Rows are points. To make a cloud, some directions were put in groups of two or more. Within a group, all points are equally far from the middle, so they leave a hole (a ring in 2 directions, a hollow ball in 3). The other directions are filled evenly. Then the cloud was stretched, turned, moved and blurred a little. Count the holes, and give their numbers of directions, smallest first.
In the rows, zero is written as 128.

Cloud, 14 rows:
[[101 159]
 [ 97 153]
 [117 104]
 [117 110]
 [125  89]
 [ 87 100]
 [ 81 168]
 [144  87]
 [ 79 137]
 [109 179]
 [131 138]
 [167 145]
 [ 96 175]
 [101  95]]
Holes: 0

Cloud, 14 rows:
[[169 169]
 [193 128]
 [152 146]
 [171 167]
 [136  97]
 [125 154]
 [160 107]
 [150 127]
 [144 128]
 [168  89]
 [ 97 160]
 [103 174]
 [110  87]
 [100 109]]
Holes: 0

Cloud:
[[174 121 120]
 [171 162 144]
 [ 96  98 146]
 [146 103  98]
 [ 69 144 131]
 [145 102 163]
 [ 84 170 111]
 [108 190 129]
 [141  95 105]
 [172 133 109]
 [100 174  98]
 [140 129 182]
 [108  92 145]
 [149 100 158]
 [171 125 110]
 [ 72 155 123]
 [119 152  80]
 [141  89 126]
 [104 182 106]
 [ 79 115 144]
 [ 96  95 132]
 [105 188 123]]
Holes: 1 (3)

Cloud (22 x 3):
[[ 80  96 135]
 [142 118 167]
 [ 76 160 133]
 [153 135 162]
 [137 144  75]
 [155 106 107]
 [ 83 114 162]
 [ 83  93 116]
 [ 98 132  73]
 [159 114 143]
 [168 137 133]
 [ 82 129  82]
 [ 76 161 125]
 [168 140 135]
 [ 68 136 144]
 [100  89 143]
 [113 179 107]
 [143  96 107]
 [121 174 153]
 [115 180 107]
 [ 97 147  77]
 [141 103  93]]
Holes: 1 (3)

Cloud:
[[115  75 109]
 [143 180 140]
 [137 129 107]
 [161  92  99]
 [156 115  90]
 [138 101 148]
 [145 116 135]
 [115 117 190]
 [107  92 154]
 [153  61 166]
 [106 104 131]
 [179  84 145]
 [ 87 148 117]
 [121  47 150]
 [198 117 110]
 [130 132 134]
 [138 156 137]
 [143 132 146]
 [127  71  87]
 [101 112 119]
 [165 167 132]
 [157 138 188]]
Holes: 0

Cloud (26 x 4):
[[126 172 124 172]
 [ 85 155 108 156]
 [ 91  97 137  98]
 [184 130 161 122]
 [126 130 177 161]
 [182 122 155 106]
 [115  99 120 178]
 [114 112 145 181]
 [120  76 155 130]
 [126  92 104 171]
 [ 87 169 112 142]
 [143 125  69 118]
 [109 185 112 131]
 [177 128 156 100]
 [156 137 122  75]
 [152 142 109  77]
 [143 152 174 105]
 [167  77 139 118]
 [165 142 155  89]
 [118 120 177 156]
 [ 74 153 111 127]
 [186  97 124 147]
 [183  89 130 141]
 [116 104 165 164]
 [140 163 148  86]
 [115 113 174 157]]
Holes: 2 (2, 2)

Cloud (26 x 4):
[[157 136 142 186]
 [112 111 178 146]
 [159 142 132 186]
 [157 138 148  77]
 [ 96 101  92 154]
 [135  66 106 131]
 [ 87  93 162 125]
 [ 69 132 128  97]
 [ 86 135 116 138]
 [ 81 110 147 144]
 [172 145 110 161]
 [123  87 162 156]
 [118  94 125  61]
 [112 170 153 112]
 [ 87 164 157 113]
 [132 160 180 103]
 [170 129  89 135]
 [154 153 150 122]
 [138  67 100 131]
 [105 116  83 160]
 [174  90 111 116]
 [145 123 188 105]
 [180  98 108 123]
 [ 77 128 164 131]
 [ 87 131 120 153]
 [164 123 154 174]]
Holes: 1 (3)

Cloud, 30 rows:
[[141  83  85 121]
 [151  88 167 136]
 [176 121  77 119]
 [ 94  88 168 138]
 [143  94 168 105]
 [106 146 124  73]
 [125 142 104 167]
 [139 170 136  90]
 [176 119 152 148]
 [167 105  76 123]
 [172 100 158 125]
 [108 152 113  77]
 [171  99 133  97]
 [174 111 155 147]
 [122 163 158  92]
 [143 122  86 169]
 [ 97 117 184 109]
 [105 128 175  87]
 [159 139 146 159]
 [126  76 139 163]
 [ 97 115 111  79]
 [187 117 141 120]
 [162 169 134 103]
 [154  90  92 106]
 [138  83 100 164]
 [119 160  89  98]
 [137  91 109  89]
 [ 89  79 141 147]
 [ 67 114 114 127]
 [162  94 107  96]]
Holes: 2 (2, 2)
